Every row gives one point. Examples show where two turns around zero, p and q, send a point. Where does a point land after both, in the order given? Backwards means that the second turn is done in reverse. Each puzzle has new turns, and all numbers are rounded.
In the rows, zero is written as 128.

Turn p:
[101 144] -> [119  98]
[138 129] -> [125 137]
[178 118] -> [125 179]
[123 141] -> [117 120]
[101 108] -> [154 107]
Turn q:
[130 105] -> [110 114]
[139  91] -> [103  99]
[109 131] -> [120 146]
[124 177] -> [167 158]
[138 137] -> [141 125]
Where do these land?
q, then p: [169 108] -> [170 145]
q, then p: [ 99 132] -> [105 109]
q, then p backwards: [135 120] -> [119 133]
q, then p: [109 152] -> [ 97 130]

Turn p:
[103 114 142] -> [114 120 155]
[162 110 133] -> [122 104  98]
[141 114 135] -> [121 112 118]
[105 164 149] -> [162 134 161]
[129 137  81] -> [121 171 107]
Turn q:
[144 139 163] -> [144 157 106]
[134  99  98] -> [116  88 123]
[116 139 149] -> [144 148 136]
[106 108  89] -> [115  88 154]
[141 155 140] -> [119 158 120]
Where do these land?
q, then p backwards: [138 126 139] -> [139 134 120]
p, then q: [119  96  97] -> [129 134 173]
p, then q: [110 131 170] -> [164 125 100]
p, then q: [144 158 106] -> [ 90 138 118]

Turn p:
[107 132 144 112] -> [132 132 122  98]
[109 169  92 162] -> [ 75 162 149 140]
[127 109 140 137] -> [139 111 141 125]
[158  90 109 114] -> [138  91 106 158]
[132 136 174 108] -> [169 143 123 103]
[136 131 109 134] -> [115 129 126 145]
Turn q:
[104 128 140  91] -> [142 149 164 115]
[132 166 122 154] -> [ 88 112 116 114]
[111 119 149 136] -> [120 152 132 143]
[153 120  87 159] -> [127  81 101 146]
[139 107 142 100] -> [162 146 128 122]
Where do these land?
q, then p: [109 120  96 156] -> [126 100 165 122]
p, then q: [120 157 150 100] -> [133 106 138  88]
p, then q: [120 140 130 120] -> [127 123 138 116]
q, then p backwards: [148 128 118 109] -> [125 114 150 114]
p, then q backwards: [125 115 124 155] -> [104 130 110 127]
p, then q: [129  60 139 138] -> [175 149 102 167]
p, then q: [144 176 139 118] -> [ 98 107 124  90]

Turn p:
[ 98 129 125  97 147 136] -> [134 147 139 110 127 166]
[162  90 152 145 129 101] -> [110  89 128 143 170 110]
[119 128 157 154 157 125] -> [131 135 138 171 147 139]
[170 151  85 103 114 141] -> [150 129 139  80 108  86]
[118 138 102 143 109 164] -> [146 152  94 123 105 116]
[103 132 117 155 122 104] -> [ 93 147 121 146 118 125]
[125 128 160  98 117 125] -> [133  96 138 123 120 157]
Turn q:
[ 81 112 171 124 125 127] -> [141 137  71 118 123 155]
[142 127 131 102 106 102] -> [102 128 128  99 110 115]
[157 143 140 128 120 103] -> [104 149 147 105 131 126]
[134 136 132 118  92 128] -> [121 145 120 116 115  99]
[108 138  81 149 150 136] -> [132  95 134 164 162 119]
[133 132 104 132 187 170] -> [175  95 164 151 146 147]
[165 145 126 135 109 118] -> [110 152 156 120 127 108]
[105  90 139 136 136 139] -> [137 122 103 150 109 155]
Where do these land?
p, then q: [ 93 138 137 134 109 162] -> [133 136 145 154 124  84]
q, then p: [165 105  95 112 107  80] -> [ 90 118 101 139 110 186]
p, then q: [140 139 162 134 138 111] -> [127 152 120 146 121 157]
q, then p: [100 151 125 122 144 138] -> [134 135 142 113 160 115]
p, then q backwards: [ 98 120 164 125 151 155] -> [113 113 149 157 166 145]
q, then p: [131 105 104 162 120 124] -> [114 145 106 165 124 125]
p, then q backwards: [169 137 108 106 128 126] -> [145 157 117  92 124 136]

Turn p:
[118 141 124 103 151 120 156  80  93] -> [121 154 112  83  95  98 146 138 107]
[100 168 129 127 142 157  98 116 157] -> [148 116 143 125  88 144  79 142 123]
[141 130  99 157 129 155 108 107 144] -> [145 135 108 141 125 132  87  97 118]
[130 115  87  95 153 141 110 156 110] -> [127 136 136  82 166 121  99 129 151]
[153 101 117  99 121 114 135 105 112] -> [109 136 115 120 145  80 138 122 126]
[156 133 111  99 125 155 157 163 170] -> [164 110 165 129 176 116 117 135  97]
[111 170 155 140 100  89 106 147 118] -> [ 86 104 122 146 111 171 136 164 127]
[114 119 126 135 141  96 148 108 110] -> [120 163 110 123 116 123 155 140 131]
[164 130 154 155 130 117 126 134 135] -> [107 132 145 158 130 142 140 102 113]
[120 111 156 137 103 135 154 155 120] -> [142 101 132 137 138 140 173 124 139]
[101  89 149 162 113 128 111 136 139] -> [142 122 119 165 119 141 140 116 176]
Turn q:
[152 142 168 143 162 123 156 121 102] -> [127 153 130 184 124 118  99 144 145]
[136 141 102 118 155 117 114 138 113] -> [124 145 141 122 157 125 138 157 119]
[109 104  90 141 156 146 125 127 110] -> [ 87 124 118 128 139 156 149 153 113]
[137 116 146  98 113 140 121 119 170] -> [158 107 108 123 119 107 126 103 100]
[126  88  98 135 113 117 129 137 131] -> [127 120 128 113 105 148 169 137 124]
[127 110 103 135 116 120  79 115 127] -> [112  96 159 105 127 120 153 137 112]
[125 117  97  90  94 109 113 118 155] -> [153 126 142  86 123 127 156 104  94]
[125 175 167 160 149 129 171 109 127] -> [116 155 122 180 144 122  95  97 166]
[116 120 138  93  87 134 122 118 124] -> [142 121 134  96 103 134 105 109 106]
[100 123 166 106 104 113 121 144 157] -> [177  97 125 117 127 143 109 103 133]
[161 169 147 161 146 120 172 125 109] -> [118 178 129 171 128 106 114 128 171]
[123 130 116 154 141 167 112 165 112] -> [ 97 113 100 112 141 128 123 165 152]
Where do these land?
p, then q: [163 102 133 125 169 161 143 121 117] -> [138 147 162 159 127 112 102 100 101]
p, then q: [125 118 130 102 151 134 144 140 143] -> [161 134 130 147 130 114 112 135 133]
p, then q backwards: [105 157  76 150  92  72 104 114 155] -> [131 113 150 118 192 178 162 156  94]
p, then q backwards: [128 133 131 143 114 146 151 150 110] -> [101 111 114 122 126 118 124 136 154]
p, then q: [129 124 136 103 150 149 116 111  97] -> [158 127 147 115 123 135 119 104  99]
q, then p: [112 148 143 155 136 146 132 140 131] -> [147 148 132 144 125 127  99 133 143]
q, then p: [122 112 138 129 137 141 138 156 102] -> [141 107 132 128 153 146 105 125 138]
q, then p: [144 194 129 145 108  99 140 168 128] -> [119 144 180 162 120 118  97 160  88]
q, then p: [128  94 138 107 133 115 140  74 140] -> [114 117  85 121 105 135 158  91 123]
q, then p backwards: [140 113 150 134 141 114 121 138 129] -> [111 124 138 125 112 129 131 130 155]
q, then p: [111 113 104 115  76 131  80  95 156] -> [115 121 117 107 113  59 172 134 148]

Turn p:
[141  88 114 136  83 166 120  89 173 146  87] -> [105 112 136  92 205 113 113 152 122  84 138]
[106 127 148 129 107 154  94 137 102 115 132] -> [128 154 155 133 120 132 118  99 104  97 117]
[148 161 154  99 145 116 124 139 119 147 108] -> [176 130 143 129 124 153 146 146 128 146 112]
[136 114 115 170  96  94 101 156 107 150 124] -> [121 152 116 137 108 115 172 147 111  86 160]
[100 167 131 140 140 157 111 106 141  99  94] -> [123 128 177 163 155 147  92 124 122 140 142]
[138  91 102 128 152 122 143 144 173 127 140] -> [ 95 121 117 106 139  96 147 132 167 153 128]
[137  97 116 138 123 111 164 159 114 135 134] -> [112 124  99 117  95 121 143 144 157 109 123]
[154 162 128  94 114  93 105 133 138  99 125] -> [173 111 143 123 130 142 156  96 134 141 162]
[147 141  97 122 145 155 139  91 106 132 134] -> [114 108  97 148 155 161 122 120 116 139 108]
[104 112 128 111 131 107 147 137 110 150 153] -> [124 145 100 101  91 131 122 132 124 139 121]
[133 117 129 139 158 104 136 119 115 106 146] -> [133 137  98 153 117 114 123 114 147 145 131]
[ 92 159 173 129 142 157 152 127 138 131 159] -> [131 115 157 132  96 112  84 130 103 157  93]
Turn q:
[138 151  86  98 118 167 115  98 111 152  85] -> [116 125 152 118 190 148 167  93 103 145 128]
[121 108 151 141 120 144 154 114 161 140 114] -> [118 117 140 156 133 129 147 155 156 106 142]
[158 147 132 111 133 110  95 171 127 104 143] -> [127 136 138 120  90 112  92  85 120 146 118]
[130 124 126 128 143 120  83 153 119  81 133] -> [158 128 130 117  87 128 114 106 130 171 118]
[130 127 113 103 114 158 127 112  78 168 109] -> [ 97 121 128  85 166 132 170 118 105 131 130]
[143 130 133 116 164  81 103 130 122  76 155] -> [167 171 109 125  89 114 102 107 137 147  97]
[103 121 149 148 127 108 126 117 161 162 138] -> [141 103 125 154 128  99 130 158 125  95 121]
[179 131 115 120 128  94 105 140 116  92 144] -> [144 160 136 109  91 143 102  85 124 125 104]
[153 150 140 144 146 133 108 129 118 101 161] -> [145 151 152 103 116 117  90 131 136 145 117]
[102  98 113 159 120 131 154 131 154 143 147] -> [144  96 106 138 133 141 119 156 144  96 153]
[105  99 151 122 116 146 158 119 145 147 127] -> [106 107 115 141 137 122 151 154 160 110 138]
[ 89 136 141 137  99 121 160 123 150 124 142] -> [110 108 106 159 136 138 109 165 139 120 116]
[111 122 144 163 116 119 151 126 127 140 102] -> [119 124 130 147 117 141 144 170 111 114 142]
[130 148  98 103 147 161 152 130 103 164  92] -> [100 141 125 119 179 127 155 108 102 139 168]
Where do these land?
q, then p: [155 145  86 109 115 145 129 118 109 123 142] -> [136 141 132 131 164 152 108 116 120 157 102]
q, then p: [125 123 105 139 104 110 145 125 134 150 135] -> [108 135 129 147 134 135 123  97 148 117 122]
p, then q: [122  72 147 116 133 157 141 137 111  89 127] -> [158 130 149 184 135 138 142 115 131 150  95]
q, then p: [164 176 154 132 105 111 131  97 163 163 145] -> [166 168 165 178 122 117 106 121 155 125 151]
q, then p backwards: [123 100 154 143 145 121 130 183 109  92 100] -> [ 93 152 113 135 137  72 147 161 119 130 155]
q, then p: [148 139 150  86 134  98 129 104 129 166 139] -> [149 133 127 153 122 151 102 132 156 146 177]
p, then q: [140 133 106 140 117 126  89 105 127 150 155] -> [131 159  95  97 148 134 128 145 110 132 137]
q, then p: [118 118 132 164 173 127 137 144 159 124  84] -> [126  94 106 150  90  86 153 129 102 116 119]
p, then q: [ 99 123 156 160 164 120 149 132 107 106 111] -> [143  94 169 149 109 131 100 135  98 126 118]
q, then p: [123 155 103 111 119 119 117 119 155 132 171] -> [134 162 125 151 175 127 141 123 142 136 142]
p, then q: [105 108 142 116 119 130 122 129 113  92  88] -> [143 130 166 145 130 115 106 123 152 152 102]
q, then p backwards: [113 142 103 121 108 172 119 144 120 151 138] -> [133 139 100 112 110 146 137  99 168 122 133]

Turn p:
[140 128 109 105 150 177 113 215 138 126 115 110] -> [140 113 166  85 131  99 108 125 133 202  87 112]
[ 97 109 134 154 145 152 133 109 128 101 146 144] -> [120 156 107 151 109 129 139 150 153 121  96 121]
[135 131 134 113 142 144 130 107 128 146 170 127] -> [119 129 110 132  96 147 135 126 120 141 144  97]
[186 110 142 122 140 131 121 114 136 141 115 122] -> [130 161 130 112 122 115 122  97  84 129 144 120]
[104 126 126 120 139 111 165 113 121 142 112 135] -> [149 118 129 117 109 141 137 153 126  96 131 145]
[171 166  49 108 123 147 109 124 135 118 117 135] -> [ 66 117 190 104 125  95 118 126 132 130 157 105]
[175 144 128 111 145 118 133 100 144 107 130  54] -> [114 115  98 106  95  85  87  77 117 114 156 124]
[128 149 145 141  79 129 122 122  82 122 110 147] -> [135 131 144 177 154 118 139 143 131 137 163 161]
[101 113 140 199  60 110 153 174 140 145 136 144] -> [149 157 126 134 191 190 108 139 179 141 126 174]
[134 123 120 115 135 108 137 132 119 115 151 127] -> [105 114 110 116 119 134 135 129 120 133 128 142]
[104 117 147 160 151 106 115 121 117 133 135 137] -> [138 133 116 151 124 150 155 110 135 111 100 139]
[107 102 133 125  96 121 113 116 114 131 121 130] -> [130 125 125 163 148 141 113 145 110 118 121 137]
[106 139 147 103 140 109 133 126 151 111 117 144] -> [142 109 105 112 144 112 152 144 128 106 120 117]
[104 135 138 116 147 128 117 119 137 152 117 137] -> [153 114 136 132 125 136 145 130 122 112 119 103]
Turn q:
[154 106  96  98 161 169 162 116 105 140 142 109] -> [111 142  79 157 150 129 141  92 132  76 137 133]
[157 105 131  89  98  99  94 119 118 140  99 139] -> [144 136 145 143 119 107 174 148 150 127 113  78]
[ 81 171 156 155 105 120 104 141 118 119 120 147] -> [129 124 162  73 121 147  98 135 132 166 106 125]
[138 118 150 147 162 113  97 108 122 119 135 113] -> [119 131 134 142 145 134 125 171 160 130 130 152]
[115 172 146 147 138 133 126 156 115 148 146 143] -> [119 123 129 102 154 125  75 125 122 145 113 120]
[144 156 121 133  93 150  94 133 140 136 154 159] -> [112 142 119  89 103  97 104 147 121 129 137  95]
[146 162 168 128 148 129 131 123 152 108 145 121] -> [101  78 132 118 141 111 113 147 136 129 140 145]
[ 90 124 136 147 136 171 153 156 146 143 131 117] -> [132 137 149 113 136 132  96  94  94 105 130 163]
[133 128 108 143 148 118 128 120 140 113  99  91] -> [130 121 117 142 132 147 155 151 107 127 112 160]
[138 114 107  93 102 122  95 155 117 162 155 140] -> [124 167 126 144 110  84 119 118 136 128 105  85]
[157 130 110  92 114 158 116 120 111  96 137  93] -> [ 95 134  94 114 119 101 174 118 144 108 116 138]
[134  92 123 150 130 105 158 135 129 131 107 165] -> [187 128 127 148 132 142 128 123 122 139 157 119]
[ 97 106 137 159 118  94 155 119 107 163 111 102] -> [136 155 164 154 159 168 139 113 110 162 133 133]
[115 133  88  99 117 142 152  94 145 113 100 148] -> [132 108 110 124  84 164 154 109 113 101 132 108]
[122 103 144 140 151  95 156 124 156  89 138 135] -> [151  92 133 158 113 134 124 129 142 148 158 166]
Where do these land?
p, then q: [102 117 115 139 133 102 173 105 121 129 131 136] -> [153 117 111  93  93 106 127 108 127 122 133 134]
p, then q: [114 124 113 144 167 125 118 147 125 141 135 127] -> [134 117 153 115 131 139 159 121 116 106 141 119]
p, then q: [115 112 140 141 127 110 138 190 114 130 143 126] -> [156 129 127 135 135 135 118 129 115  75 133  90]
q, then p: [125 142 151  75 127 164 110 115 146 117 104 134] -> [132 127  82 123 148  93 103 159 114 113 109 144]
p, then q: [200 122 126 135 128 137 116 121 120  83 132 129] -> [ 99 123 136 139 117 176  99 121 138 170 107  96]
p, then q backwards: [108 127 117  65 125 121 115 102 135 141 137  98] -> [147 171 120 113 140 126 146 122 175 141 124 162]
p, then q backwards: [115 221 103 129 124 114 112 115 146 134 136 141] -> [156 117 190  80 117 131 150  80 119 115 129 148]
p, then q: [116 101 208 145 133 117 106 139 132 148 132 134] -> [127 131  63 126 167 153 145 151 101 105 143 115]
q, then p: [125 125 136 152 120 154 105 105 116 108 133 134] -> [122 106 118 108 140 123 136 151 134 149 136 101]
q, then p: [120 100 102 120 117 106 148 125 112 158 137 146] -> [125 140 134 147 109 130 109  94 156 122 158 123]
q, then p: [132 121 120 132 125 130 162 120 104 149 129 116] -> [123 132 131 137  85 129 135 123 146 118 132 119]
p, then q: [113 152 116 150 115 113 111 162 120 127  79 126] -> [155  91 149 148 142 127 117 158 153 113 154 131]
p, then q backwards: [180  99 116 138 123 172 150 118 173  98 135 116] -> [126 141 110 152  97 160  89 143 104 155 184 144]
